Each row is a point. Each copy is the shape, with its points in the same order, stretched, turned, moved and blurred by noise. Say if it was mirrored as well.
In the rows, 128 means zero.

Shape (7 x 3):
[[ 90 141 155]
 [149 109  81]
 [104 154 143]
 [126 142 154]
 [ 84 143  98]
 [127 102 104]
 [174 115 139]]
Copy 1 (7 x 3):
[[ 91 150 148]
 [188 135 138]
 [104 164 136]
 [108 143 118]
 [136 174 173]
 [160 125 151]
 [150 111  95]]
Copy 1 is: mirrored
Copy 2:
[[133  93 176]
 [100 119  79]
 [145 100 156]
 [137 125 154]
 [132  67 125]
 [ 96 110 112]
 [115 161 119]]
Copy 2 is: mirrored

Shape, 7 rows:
[[152 102  47 142]
 [148 128 145 111]
 [103 143 132 116]
 [126 129 146 192]
 [140 122 144 122]
 [176 141 127 138]
 [113 144 129 104]]
Copy 1 (7 x 4):
[[115  98  49 195]
 [156 101 118 124]
 [117 142 120 118]
 [155 143 168 191]
 [147 101 128 133]
 [182 112 104 156]
 [119 131 112 107]]
Copy 1 is: only turned
Copy 2:
[[123  55  88 110]
 [152 143 142 126]
 [101 141 141 129]
 [131 144 104 185]
 [143 145 131 129]
 [164 112 140 146]
 [108 133 147 122]]
Copy 2 is: mirrored
Copy 3, 7 rows:
[[202  80 101 165]
 [147 113 161 117]
 [116 109 124 112]
 [133 159 129 168]
 [143 112 160 133]
 [179 140 152 124]
 [135 103 127 106]]
Copy 3 is: only turned

Shape, 12 rows:
[[105 122  96 145  99 135]
 [111 143 136 132 164 135]
 [104 137 135  97 161 142]
 [228  93 163  97 135  78]
 [143 121 127 159 108  79]
 [ 88 134 192 124 124 137]
 [104 139 108 144 167  73]
 [134 146 116 158 149 128]
 [107  84 105 140 136 121]
 [128 125 152 148 139  87]
 [133 143 140 150 127 126]
 [ 89 122 116 163 148 136]]
Copy 1, 12 rows:
[[ 98 122 103 140 118 111]
 [108 133 139 131 158 172]
 [ 86 134 171 121 164 158]
 [219  88 218 119 129 130]
 [170 114 106 116 141 125]
 [109 122 129  61 129 191]
 [143 126 116 143 209 144]
 [128 138 122 162 142 153]
 [112  72 123 150 152 133]
 [162 107 117 116 157 152]
 [138 131 120 130 129 151]
 [101 111  96 145 152 159]]
Copy 1 is: mirrored
Copy 2:
[[144 155 110 158 144 129]
 [101 136 122 102 142 119]
 [104 154 134  88 165 117]
 [176  53 191 103 126  90]
 [143 109 151 166 107  97]
 [ 79 144 167 129 147 151]
 [103 142 130 132 124  62]
 [122 126 106 116 118 114]
 [124 128 113 152 170  98]
 [110 111 153 139 116  99]
 [126 123 132 126 120 129]
 [ 97 139  98 143 146 117]]
Copy 2 is: mirrored
Copy 3, 12 rows:
[[ 91 122 113 142  84 142]
 [118 113 108 115 165 138]
 [121 103 118  88 160 175]
 [220 138 209 121 138 135]
 [142 125 149 141 100  82]
 [ 74 128 160  86 168 134]
 [152  83 106 121 140  98]
 [134 133 101 146 145 114]
 [123  76 139 151 116 140]
 [138 112 148 120 138  98]
 [125 136 124 131 145 115]
 [ 96 104 101 147 147 121]]
Copy 3 is: only turned
